Rows are points. To make a cloud, some directions were put in groups of two or more. Within a group, all points are equally far from the middle, so they leave a hole (a ring in 2 directions, a hollow ball in 3). The other directions are filled evenly. Then the cloud was stretched, turned, moved and blurred a little. Count the holes, and give their numbers of directions, smallest first.
In the rows, zero is written as 128.

Cloud (22 x 3):
[[135  84 118]
 [122 151 107]
 [134  76 103]
 [ 81 131 116]
 [131 158 164]
 [154 126 136]
 [108 123  80]
 [135 148 165]
 [162 114 122]
 [131  99 143]
 [122 163 135]
 [158 137  90]
 [113  81 110]
 [109 163 132]
 [171 124  99]
 [ 97  91 109]
 [121  82 116]
 [ 90  98 116]
 [165  91 106]
 [100 122  88]
 [127 164 151]
 [141 151 143]]
Holes: 1 (2)

Cloud (22 x 3):
[[113  84 142]
 [128 116  85]
 [145 122  91]
 [141  95  89]
 [141  94 159]
 [ 92 106 104]
 [126 151 155]
 [ 93 139 119]
 [ 93 118 154]
 [ 95  92 119]
 [159 116 100]
 [164 115 106]
 [127 102 166]
 [ 92 115 151]
 [154  89 101]
 [157  88 105]
 [144 120 169]
 [100 124  96]
 [104 106 159]
 [134 154 145]
 [100 149 126]
 [156  86 108]]
Holes: 1 (3)

Cloud (31 x 4):
[[183 140 151 111]
 [ 97 136 131 101]
 [143 145 133 168]
 [ 99  86 133 144]
 [164 162 163 139]
 [112 169 101 107]
 [113 105 163 122]
 [154 109  96 102]
 [155 106  92 131]
 [148 158 141  90]
 [152 108 136  90]
 [163 150  98 127]
 [107  91  93 122]
 [128 154  85 131]
 [130 130 125 172]
 [142 170 160 142]
 [169 161 159 140]
 [ 93 122 140 156]
 [148 180 122 133]
 [102  84 132 147]
 [119 138 171 122]
 [ 90 118  99 146]
 [130 158 166 113]
 [111 113  89 149]
 [152 168 161 142]
 [115 149  84 109]
 [115 114 157 108]
 [157  96  98 126]
 [185 113 148 139]
 [135 129 170 108]
 [111 109  81 122]]
Holes: 1 (4)

Cloud (52 x 6):
[[135 159 130 103 112 163]
 [ 93 106 119 144  72 125]
 [156 112 110 167 114 128]
 [ 90  98 149  96 134 142]
 [126  89 143 177 102 133]
 [112  95 132 104 126 100]
 [152 113 176 121 111 139]
 [126 176 128 163 120  98]
 [119 122 105 168 157  93]
 [138 149 132  96 170 122]
 [135 116  97 113 160 148]
 [ 93  99 130  99 122 109]
 [121 107  91 131  85 148]
 [144  85 126 162 120 147]
 [ 86 104 142  97 129 123]
 [ 87 111 136 168  87  99]
 [133  91 125 144 109  88]
 [117  83 104 123 146 116]
 [114 145  97 156  94 137]
 [135 173 140 156 129  89]
 [116 174 108 145 103 116]
 [105 175 120 157 141  90]
 [133 170 141 149 147  83]
 [ 69  96 124 155 131 149]
 [ 76  95 128 158 122 160]
 [ 81 145 154 126 104  96]
 [ 87 111 124 120  87 101]
 [124 165 105  95 138 104]
 [114 161 119  91 152 120]
 [ 90 160 170 143 163 122]
 [ 84 108 126 174 109  86]
 [133 172 138 154 140  83]
 [133  76 117 129 137 158]
 [143 134 113 113 173 138]
 [108 105 155 155 127  81]
 [137 116  77 123 130  96]
 [ 98 103 117 137  72 129]
 [130 149  96 100 156 113]
 [ 85 124 110 174 154 117]
 [142 111 149 108  98 104]
 [130 134 160  96 163 118]
 [122 168 122 129 105 150]
 [148 166 150 157 121 115]
 [ 95 102 136 173 119  82]
 [102 110 166 150 139  87]
 [ 98 125 145  89 128 108]
 [132 144 168 124 176 125]
 [130  94 110 153 122  84]
 [123  91 173 162 112 143]
 [151 155 113 132 152  87]
 [129 131 171 111 169 120]
 [128  95  96 121  81 120]]
Holes: 3 (2, 2, 2)

Cloud (86 x 8):
[[109 106 163 157 136 129 154 112]
 [120 116 114 131 129 162  82 115]
 [190 155 112 126 165 129 126 131]
 [204 113 132 138 126 109 136  94]
 [147 122 129 135 196 101 119 109]
 [142 113 171 101 163  95 127  93]
 [134 137 153 106 138  80 133  93]
 [169 179 124 113 129 112 104 131]
 [176 101 119 174 108 143  97 117]
 [176 156 110 150 132 104  86 132]
 [141 145 151 140 137 153 123  70]
 [119 126 181 111 160 106 111 132]
 [109  81 118 159 123  96 129 125]
 [147 143 197 119 137 134 110 117]
 [142 124 125 161 157  74 118  98]
 [121 144 101 152 161 144 132 143]
 [121  83  99 162 129 142 111 102]
 [158 170 134 114 157 134  78 123]
 [130 152 123 126 145 157  75 124]
 [138 118 140 138 162 162  86 105]
 [153 107 130 179 122 124 164 128]
 [189 121 137 149 152 106  86 103]
 [175 132  97 158 129 125  76 122]
 [187  72 142 150 117 137 147 121]
 [179 127 115 120 122 186 147 124]
 [191 143 121 137 158 105  95  91]
 [134 178 132 109 123 129 134 101]
 [161 144 114 160 147 130  75 143]
 [162 107 139 113 132 106 177 133]
 [ 99 123 100 102 130 116 119 122]
 [134 162 120 161 108 118 102 100]
 [183 116 126 130 108 182 105 119]
 [188  95 120 169 117 162 143 104]
 [160  95 101 117 173 116 138  96]
 [138 113 172 114 177 108 112 132]
 [105 101 118 140 130 111 154 151]
 [179  90 159 125 148  99 127  94]
 [156 136 116 109 141 165 128  78]
 [109 132 119 128 103 118 150 142]
 [156 125 124 120 119 175 134 164]
 [124 114  95 157 165 129 152 128]
 [187 141 105 135 156 149 149 133]
 [172 156 131 158 134 161  81 110]
 [158 105 133  77 143 134 152 130]
 [172 149 149 175 143 108 110 124]
 [133  69 113 158 112 145 116 109]
 [176 166 171 104 132 151 140 109]
 [153 108 139 149 131 180  97 109]
 [149  71 124 149  95 119 139 134]
 [169 144 108 125 139  91 139  90]
 [116 120 141 160 133  98 105 152]
 [129 115 136 102 103  99  90 120]
 [121 109  99 161 146  87 106  96]
 [165  99 122 168 111 103 152 126]
 [117 139 142  95 171 143 110 109]
 [169 116 106 109 135  97 118  81]
 [136 122 116 193 134 130 135 113]
 [143  77 153 132 170 135 138  93]
 [131 135 128 143 129 153  71 102]
 [187 104 109 163 142 153 139  86]
 [128  99 102 182 135  99 123 115]
 [163 142 169 140 161 145 139  87]
 [155 143 132  97 173 109  89 102]
 [145  89 104 183 133 139 150 109]
 [127  95 110 123 175  91 144 122]
 [148 131 152  82 127 131 152 152]
 [143  84 139 118 176 122  98 102]
 [146 145 156 171 159 135 139 125]
 [164 105 116 160 180 111 130 138]
 [160 153 112 151  87 130 105 108]
 [158 117 123 197 125 129 130 117]
 [150 120 107 147 177 154 148 103]
 [149  58 120 109 122 134 142 116]
 [134 167 117 141 164 148 139 112]
 [117  98 148 144 108  96 133 149]
 [165  97 113 165 137 161 157 146]
 [170 103 123  88 127 159 122  99]
 [177 142 140 126 122  98 103  79]
 [159 102 117 159 118  84 106  99]
 [180 126 131 115 118 167  95 143]
 [148 113  90 176 132 119 151 129]
 [110 164 123 138 146  95 118 121]
 [134 102 189 141 137 119 108 118]
 [173 165 114 139 138 166  89 117]
 [151 143  80 127 142 117 128  90]
 [121 146 167 130 154  93 112 142]]
Holes: 1 (8)

Cloud (80 x 8):
[[104 177 126 130 137 145 117 171]
 [171 156  96 107 147 105 105 133]
 [ 84 121 123 129 120 190 136 108]
 [ 73 115 130 136 163 114 151 139]
 [153 117 120  92 164 114 147 139]
 [106  81 164  96  78 155 136 156]
 [112 109 127 134 168  98 113 171]
 [117 140 165 142 144 178 109 154]
 [178 100 131 123 109 125 138 114]
 [ 90 162  99 133 167 110 142 138]
 [ 95 153 115 146 146 150  72 110]
 [101 124 190 114 128 157 121 134]
 [109 102 129 140 146 124  73 112]
 [169 123 173  81 105 116 128 156]
 [149  81 110 148 129 104 113 131]
 [ 77 117 157 139 152 115 116 137]
 [109  72 120 125 133 105 108 113]
 [ 79 147 143  84 139 155 157 143]
 [194 110 144 142 127  99 106 118]
 [133 110 133 116 141  98 143  82]
 [130 178 157 138 157 130 115 117]
 [161 110 128  74 129  99  96 114]
 [ 73 135 145 145 111 178 145 119]
 [ 93 115 126 144 103 136 106 183]
 [126 139 165 109 133  99 136 184]
 [ 99 151 158  81 146 161 132 154]
 [149 120 168 111 137  83 105 105]
 [115 119 102 154 108 159 103 159]
 [ 79 154 143  88 141 166 136 151]
 [ 97 110 129 144 113  80 119 133]
 [168  68 151 111 126 112  91 138]
 [138  88 171  87 134 112 123 186]
 [196 122 122 133 120 127 114 108]
 [ 83 110 139 151  97 158 101 130]
 [107 120 131 172 150 166 124 143]
 [154 151 166 130 115 157 133 157]
 [ 73  95 123 121 149 172 142 132]
 [ 63 139 117 133 139 148 166 159]
 [130 120 144 148 137 141 167 143]
 [131 143 140 152 129 124 168 147]
 [ 96 182 111 123 145 158 118 156]
 [135 167 112 100 140 162 103  81]
 [113 158 124 149  97 112 134 101]
 [189 163 110 117 164 122 100 121]
 [105 160 102 130 155 107 143  88]
 [ 94 138 102 110  91 136 123 129]
 [112 161  78 135 174 121 136 115]
 [150 151 102 124 173 132 121  70]
 [163 136 149 135 151 168 124 127]
 [137 108 168 114 135 151 133  95]
 [ 84 148 122 144  89 155 133 112]
 [147 142 144 131 148 119 166 132]
 [167 110 141 107 123 149  90  89]
 [112 163  96 103 175 147  99 131]
 [104 157  95 125 144 169 155 127]
 [123 164 100 125 118 117 142 151]
 [103  81 147 146 105 131 113 183]
 [134 137  75 156 140 122  95 141]
 [147 156 139 110 135 163  98 163]
 [154 187 133 127 168 142 101 103]
 [ 85 171 102 141 115 162 119  98]
 [119 126  87 158 138 106 131 147]
 [ 84 120 133 130  89 100 148 143]
 [ 99  95 125 126 173 162 101 142]
 [105 145 120 166 106 111 120 104]
 [163 152 132 115 162  81 124 146]
 [ 95 137 129 142  90 104 126 155]
 [143 137 107  91 109 145  95 106]
 [ 69 101 162 131  99 145 153 131]
 [ 71 143 148 116 126 195 135 147]
 [126  81 152 140 142 113 109 180]
 [ 59 103 161 116  96 151 128 149]
 [164 108 122  99 142 123 104  75]
 [179 140 131  86 110 121 107 104]
 [137 156 136 161 104 141 109 157]
 [105 145 176 120 113 110 121 125]
 [107 181 136  96 132 142 131 107]
 [126 119 110 141 148 162 115  78]
 [104 151 143 122 158 130 100 177]
 [139 157 114 131  86 150 120 131]]
Holes: 2 (2, 6)

Cloud (92 x 9):
[[153 150  99 158 125 121 109 103 127]
 [171 135 120 148 116 143  88  77 149]
 [139 116 100  92 106 119 132 135 108]
 [131 119 141 116 107 132 137 114 154]
 [159 136 114 122 104 117 172  98 155]
 [102 108 109 133 103 136 110 151  63]
 [143 153  88 138 136 112 117  86 116]
 [163 120  98 168 148 115 104  95 104]
 [130 114 153 127 130 112 112 113 160]
 [156 104 109  96  99 106 128 120 157]
 [110 151 105 138 113 123 141 129  53]
 [121 156 138 113 137  80 132 153 139]
 [156 110 147 109  82 126  99  98 115]
 [140 141  99 122 166 113  86 104 116]
 [119  87 151 154  99 149 143 138  76]
 [142  97 153 115 188 131  95 103 167]
 [149 126 106 153 134 139  95 147 171]
 [137 139 160 142 106 106 125 129 158]
 [138 113 129 147  85 117 109 146  69]
 [143 105 171 168 141 112 128 105  99]
 [148 124 108 181 148 127  95 134  59]
 [119 131 138 108 105 128 136 130  97]
 [114 158  94 111 147 150 112 148 109]
 [150 135  84 149 145 142 152 168 132]
 [131 138 109 119 172 160  97 111 148]
 [100 156  90 127 116 139 117 160  99]
 [108 101 129 104 133  99  94  90 112]
 [ 78 162 105 118 139 130 101 164 116]
 [155 173  96  87 101 136 106 179 152]
 [153 161 100 155  72 107 124 154  81]
 [176 152  98 122 193 147 117 159  96]
 [118 168 117 154 123 104 116  96  83]
 [134 134 139 111 101 128  81 150 130]
 [121 138  83 125 110 158 115 163  87]
 [121 138 132 183 130 151 107 127 111]
 [135 137 114 124  82 111 148 156  92]
 [115 105  96 159  87 110 146 140 147]
 [126 111 120  81 129 133 117 148 131]
 [125 122 127 141 128 160  54 155  99]
 [111 157  84 161  95  86  96 130 114]
 [116 130 109 147  71 128 107 127  73]
 [109  94 117 112 100 139 118 158 159]
 [119 185 115 109 108 143 145 205 101]
 [127 151 124  92 135  84 129  88 116]
 [111 180  96 155 126  87 125 169  90]
 [ 85 148  86 106  99 138 120  93 110]
 [163 177  83 123 146 108 110 130 152]
 [134 117  70 139  92 163 132 129 151]
 [137 139 122 180 152 107 140 144 126]
 [ 84 121 145 125 166 108 103 156  86]
 [109 122  81 113  84  85 112 139 133]
 [150 142  84 159  96 145 105 144 146]
 [127 127  84  93 104 122 126 208 138]
 [162  80 145 137 131 113  86 138 144]
 [ 94 140 122 171 145 141 117 154 144]
 [ 99 136  85 105 102 125 106 152 121]
 [137 135 139  94  74 136 128 125 147]
 [149 175 114 124  91 112 111  93 115]
 [132 113 118  79 149 128  87 120 122]
 [152 149  95 141 170 136 122 134 104]
 [162 170  97 154 138 120  98 164 128]
 [ 94  99  78 114  81 117 108 112  96]
 [121 110 138 169 134 163 142 119  95]
 [111 101 153 162 154 154 129 115 104]
 [118 136 154 153  84  94 125 119 155]
 [186 159  87 142 136 134 144 120 100]
 [163  98 129 133 150 123 138 147 124]
 [124 151 146 162 122 151 160 131 122]
 [ 75 109 137 122 122 140  87 172 104]
 [135 135  48 117 126 145 144 124 146]
 [127 152 150 192  93 111 117 113 156]
 [103 115 123 124  94 149  92 172  95]
 [159 153 116 154  77 121 104 113  82]
 [131 128 105 126 158 165 101 134  77]
 [191 114 122 133 142 174  87 107 142]
 [110  96 166 139 125 107 111  91 105]
 [107 128 143 135 101 141 116 176 176]
 [173 146 117 162 102 142 102 155 179]
 [118 147  77 127  83 147 119 168  99]
 [133 161 146 164 110 122 135  83 155]
 [134 125 184 129 122 136 137 110  96]
 [107 142  99 151 100 167  80 152 144]
 [132 139 168 127 160  99 119 151 107]
 [118 144 127 141 130 109 147 116 168]
 [132 129 146 158  58 117 149 136 117]
 [149 100 175 167 127 135 115  86 111]
 [112 131 160 192 169 158  98 163 107]
 [137  84 120 157 144 147 134 161 109]
 [149 123 116 169 139 162 131 108  72]
 [114 104 130 155 120 134 154 108 110]
 [101 130 114 131  86 154 119 135  63]
 [171 124 149 131 133 163 111 168 169]]
Holes: 1 (2)
